Every row gives one point. A path goes straight from each point to the next, and from the last back to the first. The post is the endless flat space through its rows: a point in 2 columns, a line in 3, a plane in 4, and so on, so that a path can go around it. How many times does the path go around the post? Going back the other way cancels.

Post, 2 rows:
[[-16  -8 -47]
 [ -4   1  16]]
Path, 9 rows:
[[-37  -4 -37]
 [-16  21 -19]
 [ 25  26 -52]
 [ 19 -23 -49]
 [ -6 -33 -37]
 [  2 -21  -3]
 [ 25   0  -1]
 [  9  28 -55]
 [-40  23 -13]]
Times around: 0

Post:
[[-10  24  -1  39 -18  -9 -12  53  24]
 [-21   1 -65  45  12   1 -28  51 -13]
 [  4   0 -27   1  21 -24 -37  55 -62]
 [ 13 -18  22 -18  31  31   8 -51 -66]
 [ -6  23 -18 -25 -37  35 -18  -9   7]
 [ 22 -19  26 -75  53  36  41 -28 -44]
 [ 12   9 -20  -6  -5 -36   8  -2  22]
 [ 10  -4 -10  -4 -36  -4  33   8  -3]]
Path, 8 rows:
[[-14   8 -20   1  22 -31 -34  26 -29]
 [-20  -8   7 -31   1 -16   0   9 -38]
 [-26  22 -30   7   1  -9  -2  23 -63]
 [  8   4 -17   6   7  28   2  36 -45]
 [ 35   3  20  16 -32  38 -11  -6 -30]
 [-11 -39   6 -36  42  28 -22  32 -30]
 [-20 -18  16   5  29 -45  23 -36  15]
 [-17  28 -24   6  31  -6  -6 -11   0]]
Times around: 1

Post (13 x 14):
[[ -5 -21   4  10   1   6  16 -34 -23  25  39  36  34 -12]
 [ 24 -19  12   2  -2 -24  -3  59  16  -5 -48  14   6 -17]
 [ -6 -14 -28  48 -15 -33   0 -47 -47   9  32  -8   1   8]
 [ 48  -2  10 -33   1  51 -16   3  31  29  67 -31 -74   0]
 [ 36 -11  41  15  27  -1 -22   8  -9  31 -11   4  20  13]
 [ 13   3   5  40   2  -4   0 -65  -4 -35  18  23   5   4]
 [  1  -8   5 -23  -9 -14 -15   0 -50  -6 -38  19 -13 -24]
 [ 21 -11  23  16 -25 -15 -24  12 -36 -29  15  10  36  -3]
 [ -1  24 -46  19  36 -19  -9 -42 -37  -1  53  29  54  35]
 [ 30  -2  -7 -11 -13  60 -15  13   3  31  46  13 -70  47]
 [ 28   3  11  -3 -27  28 -12  25  -5   0 -58 -17  18 -33]
 [ -8  14  11   9 -13   6 -82  71   7  18 -39  36   1 -30]
 [ 18  -2  -4  -7 -47 -24  12 -70   1   3  29  -2   9  24]]
Path, 22 rows:
[[ 48   5  31   2 -19 -18 -29  27  14  -8   7  27 -35  20]
 [ 32  -6 -41  17  21  24  11   6  20  17 -55  27  31 -41]
 [ 28 -32   1  36 -33  22 -28 -26  -8  -3 -11   4  29  -1]
 [-10 -35  -3 -21 -32  27 -11 -39 -35   6  -4  -5 -81  26]
 [  6  -4  15 -22 -17   3   4   9 -22  -4 -25  -4  21 -14]
 [ -5  17  54  59  12  37 -16   5 -14  22 -55  26  -5 -26]
 [ 17  25   7  16  -7  33 -49  18 -34  -9   7  16 -10 -54]
 [ 46  26  -1 -23 -59  13 -23 -13 -17  -7  39  25  15  -7]
 [ 21  15  29  36 -15 -18  23  17  -4 -13  15   8  23  17]
 [-12  15  32   9 -34 -16   2  44   0 -16 -16  56  45 -12]
 [ 63  24   8  56   5 -32  -4  11 -20  22  29 -60 -13  39]
 [ 29 -27   4   3  -4 -58 -10 -31 -78   7  23 -20   8 -26]
 [  8 -38  12 -14  -7  21 -26 -48 -29  15  26  58 -23  -4]
 [  8 -23  -7 -66  20  -4  36 -30  36  60  -5  18  34  -1]
 [ -6 -10  -6  30 -36  -1 -26   3 -55 -20 -32 -15 -25  12]
 [  0  12  -9 -11 -40  26  14 -38 -16   5  11  14 -23  45]
 [-12 -28 -11 -35 -30  -9   7  12 -29 -24 -19  16 -34 -18]
 [ 48 -33  29  22  -5 -34 -12 -13 -21 -31  38  -9  22  44]
 [ 34 -32   6  31   6 -35 -26 -12 -11  -2  14  21  31  34]
 [  3 -35   0  43   0   7 -12   2 -34 -12 -13 -21 -10   1]
 [-22 -13  26 -33 -30  23  12 -32  -8   7  -6  -5 -48 -43]
 [  7  48 -17 -20 -49   0 -13 -23  -5  43  -5 -29 -17   2]]
Times around: 2

Post, 17 rows:
[[ 16  27  23  20 -28 -10  25  35  36 -23  25  32  -3 -63  -1  39  14  -2]
 [ -4 -25  -5  25 -35  10   3 -11  27  -1  24 -25 -17  43  11  50  28  11]
 [ 34   0 -10  68 -11   4  36  17   8  47   0   5  21   3 -42  64  13 -46]
 [-35  -5   3  -9  -2 -55 -29  -1  18  -2  19 -38  17  36  61   2 -11  29]
 [ -3   2  41  11 -10  15  -5 -33 -18   3 -33  -9  13  36 -16  10 -38 -14]
 [ 24 -33 -19 -31 -28 -12 -46  12   4  -6  11 -15  45 -55  -2 -46 -47  36]
 [-22  -8   6  39   7 -35  10 -14  18  17 -13 -16 -32 -41   2 -10 -14  -4]
 [ 15 -21  -9 -49  23 -46  29  -5 -12 -14  10   8  24 -13 -18   3   1  22]
 [-23  -7   7 -31 -10 -35 -28 -24  32  34 -14  28   9 -21 -25   7 -42  23]
 [  0   4  33  -3 -18 -15  17 -12 -61  24  16  24  58 -18 -49  10  23 -13]
 [-17 -31  -8 -34 -46   1  19  -7  27  14 -42  44  72 -41 -27   6 -24  20]
 [ 13  -4 -18  17  33 -31 -24 -17 -28 -20 -12  25  23  30   6   0  -8  13]
 [-27 -37  64 -11   3  -2 -22  15  -8 -21  -5 -13  11 -13  22   2 -17 -22]
 [ 10  -3 -17   7   2 -13   0 -20 -25  -9   9   1  75  23 -41  -9 -15 -54]
 [ 26  12  -5 -23 -41  38 -15  29   0  37 -38 -12  48 -24 -53 -23  23 -13]
 [ 15  -6 -29   6 -47 -17  18  13  39  -9  -2  66 -45   7  46  28 -35   5]
 [-25 -24  19  10 -25  26 -31  36 -42 -14 -12 -64 -46 -43 -20   1 -31  17]]
Path:
[[-35 -26  37 -12 -20  -6 -23 -10 -22 -19 -22 -17   9 -21  -4  11  -3  31]
 [ 33 -24  11  37 -31   8 -22 -10 -15 -17 -55   4 -24   4 -26 -28 -43  26]
 [ 32  23  -5  30   0   9  21  32 -28  15  -6  14   1 -48 -40 -39  34   0]
 [-35  26 -29  25 -15 -12 -47 -25 -12  41  27  19  26 -13 -20 -21  10  -8]
 [  8 -40  11 -21 -28  35 -35  10   7 -27 -24 -21  48 -20  12  -2 -23  11]
 [ 30   7  17  -1 -12 -22   4  -1 -42 -45 -15  32  38 -33   3   2 -14  26]
 [-18  -2 -21  10 -94  -7 -20 -15  35  -5   6  16 -17 -59 -65  11  -1   9]
 [  5  -7  15  21 -15  -4 -52  25  -2 -10 -13 -27  69 -12  -6 -44 -42  -7]
 [-39 -37  16  32  11 -29  29 -41 -48 -10  45  32 -15 -37 -52  24  -7 -20]
 [  3 -16  22 -39 -17  -2  13   0  -9   2  38  57  52  -6  32  24  23  -1]
 [ 17 -70 -18 -18 -13 -37  28 -24  20  54  15 -52  20 -54   2  -1  28 -16]
 [-12 -32 -34  31 -75  -2  21   5   7 -29  -6   8 -14  -5   5  40 -35  -8]
 [-17  15  37  56 -34  -9 -27   7 -31 -20 -18  17  23 -28 -44 -15 -49  -8]
 [-20 -17  -6  37  -9 -18 -53   7  29  -3  43 -21  67  20  -8   1 -45  13]
 [ 42 -16 -24   9   4   9  15  12  24 -45  11  14   3 -47 -17  37  -2  46]
 [ 13 -20 -56  20 -39  18  16 -25 -31   6  -6  -7  -9  26   1 -25  35 -31]
 [-11 -13  16  39 -32 -29 -19  20 -52  22   4  -6 -12 -44  -4  26 -45  -4]
 [ 45 -36 -16 -14   6 -11  -2  12  -3 -38  -7  17 -20  -9 -37   9  12  14]
 [  3 -40  31  72 -33  -7 -51   1 -33  33  11   6 -12  10  20  -4 -51  34]
 [-22  37  21 -25 -31  -9   2  -5  59  17  39  -2  -8  25  17   3 -42  -7]
 [-13 -13   2   4  40  29  31 -28 -14 -53 -26  18  -4 -50 -16   6   3 -13]
 [ 14 -24   5  -2  -6  -9  10 -25 -43  -6  15  35  72  28 -25  51  -7 -31]
 [ 25 -14  -2  25 -40 -22  -6  24  12   0   6  -1   1  18 -25  61 -35 -39]
 [ -5 -17   1  -1 -51 -22 -47   6   0   5   2  43  19 -36   7  -6 -32  56]
 [ -7 -19  -2  30  38  -8   2 -32 -29 -32   7  -3  19  16 -33  14  -6  36]
 [-15 -43  37  22  -1  25  -1  -7 -25  -4  13  41  43 -39 -53  33 -37  -3]
 [ -8   9  -8 -46  -4   6  29 -15  -9 -37 -10  12  -6 -29  11 -30  -5 -21]
 [-32 -10  -8 -11  11 -23 -24  -5   3  15 -46  16  49 -25  15 -13   1 -46]]
Times around: 5

Post, 17 rows:
[[ 22 -11  27 -44  13  32   0  25  26   9 -20   4  57   8 -47   6 -12  -1]
 [-14  12   6 -34 -14 -27 -62 -25  12  18  48  39 -20  15 -19  20  53   9]
 [-31   7  -1 -27 -12  49  21 -10 -33   0  21   8 -10   9   1  -9  26  -8]
 [ 22 -29 -35 -13  10  13  21  12  61  -7 -28 -15   8 -31   7  -6  35  29]
 [-23  54 -48  -9  59  -2  -5   7  16 -42 -54  -7  33 -40  -4 -16  -1  -3]
 [  8  10  12   3  25  39 -20 -35  15 -46   0  23 -19  19  -8  -8  16   6]
 [ -2 -10  -6 -13 -16 -34   2  -7 -13  25   9 -13  26 -53  14  11 -19  39]
 [-15  19  11  -5  20  -6  17 -18  17 -12 -40   6  13 -30   8 -22  31 -26]
 [ -2  13  -6  30 -21  13 -22 -16 -11  15  21  18  17  18   9 -23  -6   5]
 [-16 -76 -12 -47  12  -4 -19   4  12  14 -34  58  -9  38  65 -67 -11  11]
 [-46 -12   7  15  16  61  -6  12  28  -4 -17  -5  23  10  13  -5  -8 -10]
 [-33  16 -44   5 -29 -11 -13 -45  -5  -5  20  -7 -13  -2   1 -10 -11  -4]
 [ 15 -19  21  19  10  25  33   1  12  24  41  -3  13  -7 -16 -23 -22   0]
 [ -2 -31  10 -19  -2 -20  20  18  -6  -7   4 -18  34   9  -7 -11  33  18]
 [-43 -35 -12 -43   4  -5   7   1  -8 -12 -60  20 -63  25   6 -30  54  25]
 [-29  39  10 -20 -30 -21  13 -40   3  -2  25  11  -3   9 -33 -23  -9  42]
 [  2  28  16  -8  -6  16 -26  31   8 -25 -16  17 -34   3  34   1  46 -34]]
Path:
[[-69  -1 -23  25  -9  -2  10 -31 -43 -24 -41  -7 -63  59   4 -79  52 -13]
 [-31  10  36  21 -25  27  72 -21  18 -39  -9 -50  60   3 -40 -28  10   0]
 [-52  15  15 -35   7  -5  22   3  20 -12   9   9   6  -4   3  -9  15 -12]
 [-57  16  -1  28  -8  13 -23 -21 -25 -16 -28 -15  -6  34  -5  18 -22  14]
 [-16  -9 -15 -27  34 -13  64 -12 -33  25  31  -6   8   2   7 -37  36   3]
 [ -2 -25   3 -34 -33 -63 -51  26   8  51  -2  -4  14 -21  -4  -3   1  30]
 [-19  -9 -15 -25  -7  29 -19 -31  80  -8  -6  13  13 -29  13  -2 -22  28]
 [-48 -14 -36 -35  51  54  14 -25  76 -49 -45 -12  12 -10 -89  42  18  23]
 [-34   6 -17  -7   1   5  28  26  37  -2 -37 -19  -5   2 -30  29  25   0]
 [-34  38  43  -5  27  21   8   8  -4  -4  12  10  37  28  10 -28 -14  10]
 [ 46  17   6  12   9  43  51  36  -5 -34  -5 -49   7 -22 -37 -12  39  28]
 [-22 -10   0  -9 -10  11 -32  -1 -10 -33 -38  -4  18   2  17  -4  13  29]
 [-10 -31  45   3  18  -5 -45   1  59  -7  61  53 -38  28  -3  -3   2   3]
 [-18   8 -22  -3   2 -18   6  41 -12  20 -19   9  43  16  32  -5  35  -3]
 [ -7   9  65  -3  -6  -5 -14 -21 -19  34  15  23  12  23 -18 -14 -16  14]
 [ 31 -33  56   1 -26  42  75  -7   9  26  48   3 -22  15   5 -39  36  -3]
 [-46 -44 -30 -62  -7  -5 -71 -13  -9  -9 -18  17 -23  22  45  -9   2  16]
 [-12  42   0  20 -19  81  12  18  -4  17  15   9  65 -15  -3 -14 -17   3]
 [-22 -18 -24  22  46 -11  -6   8  51   5 -43  29  14  -5  21 -27  32 -11]
 [ -3   1 -36 -26  37  25  -6  21  -3 -21  16  30  10  25  52 -35  48 -16]
 [-10   9  -2   2 -13  19  17 -16  46  49  37  -9  46  20 -30 -41  10 -33]
 [-10 -21  43   3   4  11  26 -42 -16  -2  59   2  -4 -18 -32 -51  -8   9]
 [ 36 -22  21 -10  44 -10 -54 -76  39 -52   1  47 -17   2 -18  12  46   3]
 [-69 -31   1  -5   3 -22  20 -17   0 -19   7   7   1  34  16 -20  26  55]
 [  6   8 -32 -38  19  -2  19  41   5  22   0  13  -1  10  40 -25   8  -2]]
Times around: 5

Post:
[[  9  13 -23   4  48 -51 -19  11 -13  22   6 -23  -5 -20   9  29  13 -42]
 [ -2 -24 -24  44 -39   3  55  31 -29 -29 -25   3 -11  41  18 -51  34  -4]
 [ -2 -20  14  50  29 -36   5 -37  35  28  19  -8 -16  11 -63 -34  13  11]
 [-44  -5  -1  50 -16  15  46  43   7  14 -52 -34  11  49  17 -28  69  51]
 [  2  -8  16 -18  55  -9 -29 -23   0  -1  15 -40 -16  19 -11 -43 -20  -8]
 [-23 -35 -32  50 -33  43  48  75 -10  44   3 -10  18  21  14 -51  46  31]
 [ 14  10  11 -47   4 -43 -24 -40 -12  14  -3  -7  -6 -50 -25  -1 -20  -8]
 [ -2   7  22   4 -20 -11 -34  -1  70 -11  39 -22 -55  -4 -25 -33  13   0]
 [ 22   0 -11 -35  28 -30   6 -30  33 -37  29 -27  28 -31   2  12   3   3]
 [ 30  63  -2 -17  57 -36  -9   1  16 -16  10  -8  17 -31 -47  11 -54  -8]
 [ 14 -12  67  35   0  21 -19   9   4   9  27 -47  14   9 -46 -20  22 -24]
 [ 23  18  -8 -63  31 -30  12 -18  26  18   5  21   7  14 -22  29 -15 -40]
 [ -2   0 -32  67 -58  50  56  17 -28  36  19 -19   1  46  55  -6  35  39]
 [ 55 -13  16 -29  44 -53 -25  18  17 -16  26   5 -22   4 -20  21 -12  26]
 [-16  12  59  24  27  29 -39 -21  36  12  26  36  11 -12 -10 -56  31  -8]
 [ 29   4   6 -27   4 -67 -25   6  24   4  17 -20  36  22  -2   0 -29 -23]
 [ 17  -9  76  45  12   9  17  -9  38  17  18 -21 -27 -21   8 -48 -12  -7]]
Path:
[[ -1  -8  23 -34  25 -54 -33  -6  27  18  -2  33 -21  -9   7 -22 -15  -6]
 [ 38 -31  26 -32  28 -46 -15  -5 -10  -5  35 -17 -11  10 -16   7 -18  -3]
 [ -3 -17  20 -10  37 -12  21 -23 -43  30  21 -15 -20 -10  -6 -11  19   2]
 [  1  -3  45  28  31 -28 -22  18   6   3  49 -44  16  21  -6  -8 -14 -44]
 [ 30  -4 -25  60  52   8  29  13 -13  25  35   6 -40 -18 -16  -2 -50  -7]
 [-23 -43   6 -11 -51 -11   7 -14  41   1 -20 -12  13 -19 -26 -46  49 -10]
 [ 27  16  13   3  25  -6   3  -8   5 -41   9 -30  38 -44 -18 -32 -11   5]
 [ 10  -1 -17  -8  29 -30   6 -16   4   8  16  -1 -13  21 -32 -52  35 -12]
 [-11 -21  38  41  40 -18 -46  -7 -28  30  44   4 -10 -48  42 -42  25 -64]
 [ 11 -20  20  -4  39 -31 -26  25   8  20  32 -16 -26   2 -37 -14 -16 -28]
 [  5 -22  18  18  10 -34   3 -35   0  20 -21   1  -6 -15  41   7   8  14]
 [-20 -25 -20 -12 -22 -17   8   3  53  24 -20 -32 -35  38 -61 -24  38  25]
 [ 21  27  14  29  30  15   8 -42 -32  27 -17 -21 -53  11 -27 -11  -7  43]
 [ 37   0  -1  11   8  17  -8 -15   6 -20  -5  -3 -14  -8   7  -6   3  21]
 [ -5 -11  -2  41 -24   1   3 -10   2 -35  -1   1 -20   4 -12 -33  19  17]
 [ 17 -45 -12 -38 -15 -11 -35 -51  18   6  44 -31 -25 -23 -56  -9  -6 -31]
 [ 11 -37  26 -12  11  34  33   8  27  14   1   9  15  16  -3 -34  32  24]
 [  4  16 -15 -12  10 -38  -2 -20  57  29  10  -6  -2 -21 -14 -20  50  26]
 [  1 -16 -32  -7   5  -3 -39  -8  13  20  -1   1 -10 -34  15 -35  32   8]
 [ -8 -34   5   5  20  -5   8  39  27   3 -41  -7  24  32 -29 -38  -3 -16]]
Times around: 1
